Every row gives one point. To make a cloud, some directions were put in groups of two or more. Within a group, all points are equally far from the middle, so they leave a hole (a ring in 2 directions, a hollow ball in 3). The other directions are filled evenly. Then the cloud was stretched, turned, moved and blurred a little. Count the holes, and give their numbers of directions, smallest first.
(in the rows, 128 means zero)

Cloud:
[[ 96 110]
 [ 83 113]
 [117 152]
 [105 156]
 [158 124]
 [117 109]
 [132 140]
 [ 83 170]
 [ 89 134]
 [ 78 146]
 [153 140]
 [146 112]
 [132 164]
 [136 101]
 [ 82 131]]
Holes: 0

Cloud (14 x 2):
[[ 99 166]
 [145 166]
 [137 169]
 [156 156]
 [117 108]
 [ 84 155]
 [158 131]
 [ 97 111]
 [122 108]
 [154 124]
 [154 125]
 [146 165]
 [149 163]
 [152 160]]
Holes: 1 (2)

Cloud:
[[141 137 170]
 [113 110 139]
 [153  88 118]
 [ 99 133 129]
 [126  90 151]
 [140 118 179]
 [141  94 116]
 [ 99 131 123]
 [142 165 147]
 [150 136  88]
 [160 167 124]
 [131 120 172]
 [152 124 180]
 [145  88 120]
 [147 179 125]
 [172 125 108]
 [156 173 114]
 [167 151 108]
 [157 125  96]]
Holes: 1 (2)

Cloud, 19 rows:
[[141 158 116]
 [105 147 144]
 [154 171 120]
 [144 132 130]
 [137 129 113]
 [142 102 163]
 [190 142 127]
 [105 180 143]
 [160 136 173]
 [123 115 129]
 [179 129 148]
 [142  96 116]
 [126 134  83]
 [101 186 137]
 [109 116 157]
 [ 92 104 115]
 [152 157 153]
 [174 130 166]
 [129 164 137]]
Holes: 0

Cloud (28 x 4):
[[133 135  97 159]
 [135 141 112 113]
 [135  94 115 107]
 [127  91 154 113]
 [145 148 133 117]
 [178 121 135 144]
 [187 151 123 146]
 [135 107  92 160]
 [ 91  99 149 113]
 [106 130 146 176]
 [107 113 131 182]
 [132 127 117 119]
 [ 76 118 140 154]
 [100 144 121 153]
 [185 128  94 115]
 [111 113 135 185]
 [186 131 129 140]
 [137 121 151 129]
 [111  82 150 139]
 [180 164  95 138]
 [122  87 154 134]
 [144 152 108 171]
 [118  85 105 113]
 [123  89 125 115]
 [ 89 142 120 174]
 [200 141 101 128]
 [103 125 107 157]
 [119 108 150 167]]
Holes: 0

Cloud (32 x 4):
[[168 144 127 101]
 [114  92 152 137]
 [146 111  88 143]
 [125 107 131 177]
 [159  77 110 115]
 [124  82 148 117]
 [ 97 141 103 102]
 [121 108 115 177]
 [127 111 128 178]
 [ 80 138 149 131]
 [139 155 143 101]
 [138  76 138 115]
 [ 95  92 115 164]
 [ 76 108 110 109]
 [138 124  92 155]
 [169 124  96 107]
 [114 140 101  91]
 [ 82 100 134 158]
 [ 98 153 152 121]
 [143 137  89 129]
 [133  85 147 134]
 [144 129  89 138]
 [168 142 124  98]
 [142  81 141 125]
 [167 148 135 119]
 [144  81  94 129]
 [ 96 164 120 136]
 [ 94 112 157 122]
 [159 134  95 102]
 [ 70 128 141 138]
 [115 103 120 177]
 [178 124 109 106]]
Holes: 2 (2, 2)
